Each row of a before or after table is a point. One or more steps were done to the points. Then noise was added and the rows were shuffled. The steps act on how far a point lies along the listed directions, d1 being the first. Name the steps. A step turns or swaps two directions, mirrors them in a line or flattens them onto one, adds a multiple of one to another, or multiplies one. Angles are multiples of 10 degrees, from the lower direction toward the higher: turns from -170 to 170, lines from 10 to 170 but not 90. Use the fewest steps. Two steps may share a direction if one is a turn and the other turns, adds or multiplies; they go together, in the order done. Otherwise the lowest direction goes first.
(in the rows, 128 means zero)

Directions:
(1): [184 123]
(2): [133 184]
Before:
[[130 111]
 [126  93]
 [121 185]
 [166 201]
 [ 41 138]
 [ 71 118]
 [144  94]
 [158 148]]
After:
[[203  93]
 [ 94 128]
 [ 94 114]
 [133 214]
 [110 122]
 [151  95]
 [116 186]
 [187 135]]
Steps: turn d1 and d2 by -90 degrees

Directions:
(1): [164  75 102]
(2): [ 96  86 172]
Before:
[[ 57 146 205]
 [ 54 153 197]
 [102 101 133]
 [162 147 108]
 [105 142 154]
 [146 130 125]
 [105 147 179]
 [ 89 126 163]
 [169 131  59]
 [ 76 138 212]
 [ 93 143 139]
 [ 76 171 151]
 [143  84 124]
 [195 108  70]]
After (14 x 3):
[[127 195  82]
 [116 109 155]
 [114  49 192]
 [121  93 112]
 [100 105 142]
 [133 171 134]
 [114  78 148]
 [166 193  82]
 [142 145 133]
 [116  94 173]
 [ 88  53 186]
 [ 90  50 192]
 [ 75 103 169]
 [157 121  95]]
Steps: turn d1 and d2 by -60 degrees

Directions:
(1): [ 75  97 124 134 107  56]
(2): [148  72  69  88 102 145]
(3): [183  77 142 178 155 105]
(4): [175 179  94 140  88  86]
(5): [160 125 176  57 137  94]
Before, 9 rows:
[[ 83 102  62 172 111 131]
 [120 139 182 103 124  84]
 [200 115 128 139 148 160]
 [144 166  67 133  79  94]
 [ 87 177 109 142  69 137]
 [172 114  96 113 131 176]
 [161 116 159 166 152 142]
 [116  78  93 165 123 126]
 [137 108 134 128 117  92]]
After:
[[102 148 121 177 159 197]
 [187  31 144 182 149  85]
 [188 124 134 155 138 132]
 [160  94 151 197 177 159]
 [169  68 161 209 155  47]
 [ 41 209  83  85  52 201]
 [104 134 164 171 147  79]
 [172 134 124  71 101 131]
 [120 215  83 156  96 148]]
Steps: turn d1 and d2 by 170 degrees; multiply d3 by 2.5; turn d4 and d5 by -30 degrees

Directions:
(1): [ 68 128 138  61 166 148 104 174]
(2): [130 118 123 157 201  81  69 103]
(3): [109 113 122  91 164 125 191  54]
(4): [125 111 192 116 114  48 156 154]
(5): [135 122 211 121 114 170  88  81]
Before (8 x 8):
[[163 126 138 151  93 100 124 147]
 [145 109 160 118 116 122 155  96]
 [123 121 157 117  87 183 156  81]
 [109 152 105 118 138 157 129 163]
 [133 110 167 138 129 113 125 115]
 [125 134  98 111 138 156 165 138]
 [111 123  89 105 154 152 108 142]
 [100 118 138  86 140 120 147 143]]
After (8 x 8):
[[175 110 165 155 117 136 120  41]
 [122 141  50 110 144 162 185 156]
 [157 116 192 158  84 213 114  12]
 [ 67 128 119  35 121 172 165 182]
 [ 78 155  94  75 119 164 163 215]
 [ 73 128  75  45 143 182 134 198]
 [195 114 147 202 107  30 118 116]
 [144 103 196 150 133 121 103  82]]
Steps: multiply d1 by 3; turn d1 and d2 by -30 degrees; add -1 times d3 to d4; multiply d5 by 2.5
